Rows are points. To make a cloud, some directions were put in groups of two or more. Within a group, all points are equally far from the middle, so they leave a hole (a ring in 2 directions, a hollow ball in 3). The other directions are filled evenly. Then the cloud was stretched, turned, moved and blurred a little. How many holes are there, and how many directions does each take, smallest first?

Cloud:
[[ 25  30]
 [ 23  16]
 [ 53  31]
 [ 35  52]
 [-39  -1]
 [ -6 -48]
 [ 15  39]
 [ 40 -17]
 [ 60 -43]
 [-47  32]
 [ 12  39]
 [-39 -25]
 [ 36 -32]
 [ 54   6]]
Holes: 0

Cloud, 29 rows:
[[ 43 -14 -36  -2]
 [ -2 -41  22   2]
 [  8 -24  -7 -37]
 [ 45   6 -23  19]
 [ -4  30 -17  -5]
 [ -5 -28  60 -13]
 [-16  -9 -15   4]
 [ -3 -28  -3  29]
 [ 18   2 -42  12]
 [ 18 -36  30 -10]
 [-13 -17  26 -21]
 [  8  -5  -1   2]
 [  4 -43  44  -5]
 [  2 -20  16  -6]
 [ 52  18 -11 -44]
 [  9  17 -30 -26]
 [ 35   5 -45   7]
 [ 49  20  14 -11]
 [ 43  46   7 -15]
 [  0 -11 -15 -48]
 [ 11 -14   6  -9]
 [ 29  23   1 -47]
 [ -2  23   0 -47]
 [ 43 -24  27   0]
 [-23 -12  -2 -31]
 [ 16  33  19 -15]
 [ 40  20  16  -2]
 [-10   0  32  -3]
 [-12  -3 -23 -29]]
Holes: 0

Cloud (52 x 6):
[[-51 -29  -8  16  14  13]
 [ 21   3  37 -15 -31  -5]
 [ 19  10 -48  19 -26  -2]
 [-54 -18  -4  26 -15  34]
 [  2  43  -4  17 -31  31]
 [  0  34 -47  17 -10 -24]
 [ 19  -3  41  16  16  36]
 [-13  16 -25  42 -22  39]
 [-29 -40 -11  12 -30  25]
 [ 26   5  22 -20  37 -26]
 [  3   2  37   2 -45   4]
 [ 42  -1 -26  -9   6  27]
 [  2   7 -45  17 -32  14]
 [-16 -15  26  51  -4  22]
 [ 15   1 -26   9  60   6]
 [ 34  -3 -31   8  22 -33]
 [-19  19 -33  41  29  12]
 [ 14   0  38  35 -12  31]
 [-10  -9   4  55  18   5]
 [ 25  56 -11 -28   4  -7]
 [-22 -24  -7  13  16 -27]
 [ 19  -3 -24  26  11 -37]
 [ 17   2 -19 -11  22  50]
 [-14  20 -39 -30  38 -10]
 [-25 -26   5  24 -48  16]
 [-31   3  37   1 -18  39]
 [ -8 -21   1 -27  35 -23]
 [-23  -1  27 -29  42   6]
 [-53 -20 -11  23 -11  35]
 [-25 -28 -17 -17  12  44]
 [-11  42   6 -18 -38  10]
 [ -8  -2   2 -45  24 -24]
 [ 15  14  32 -18  29 -24]
 [ 54  21  18  -2 -13   1]
 [ -8 -54   8  -3  21  30]
 [ 19  24  33  -9  -4 -33]
 [-23 -45 -14   0 -19  28]
 [-23  25 -12 -42  45   0]
 [-22  28 -48  11  19 -15]
 [ 46  -9  23 -23  -9 -11]
 [-10 -50   1 -13   0  32]
 [-49 -11 -21   0  19  -9]
 [  5  34  -7  36 -30  33]
 [ 15 -54   4  15  22  29]
 [  6   4   8 -51  -6 -18]
 [ 25 -54   3  -4  -7  17]
 [ -9  16 -28  46  29   2]
 [ 59   9   9 -15   0 -11]
 [  4 -23 -15  52  21  25]
 [  4 -13 -34  32  22  40]
 [ 24  20  20  17  20  46]
 [ 27   4   6  -5  59  -3]]
Holes: 3 (2, 2, 2)
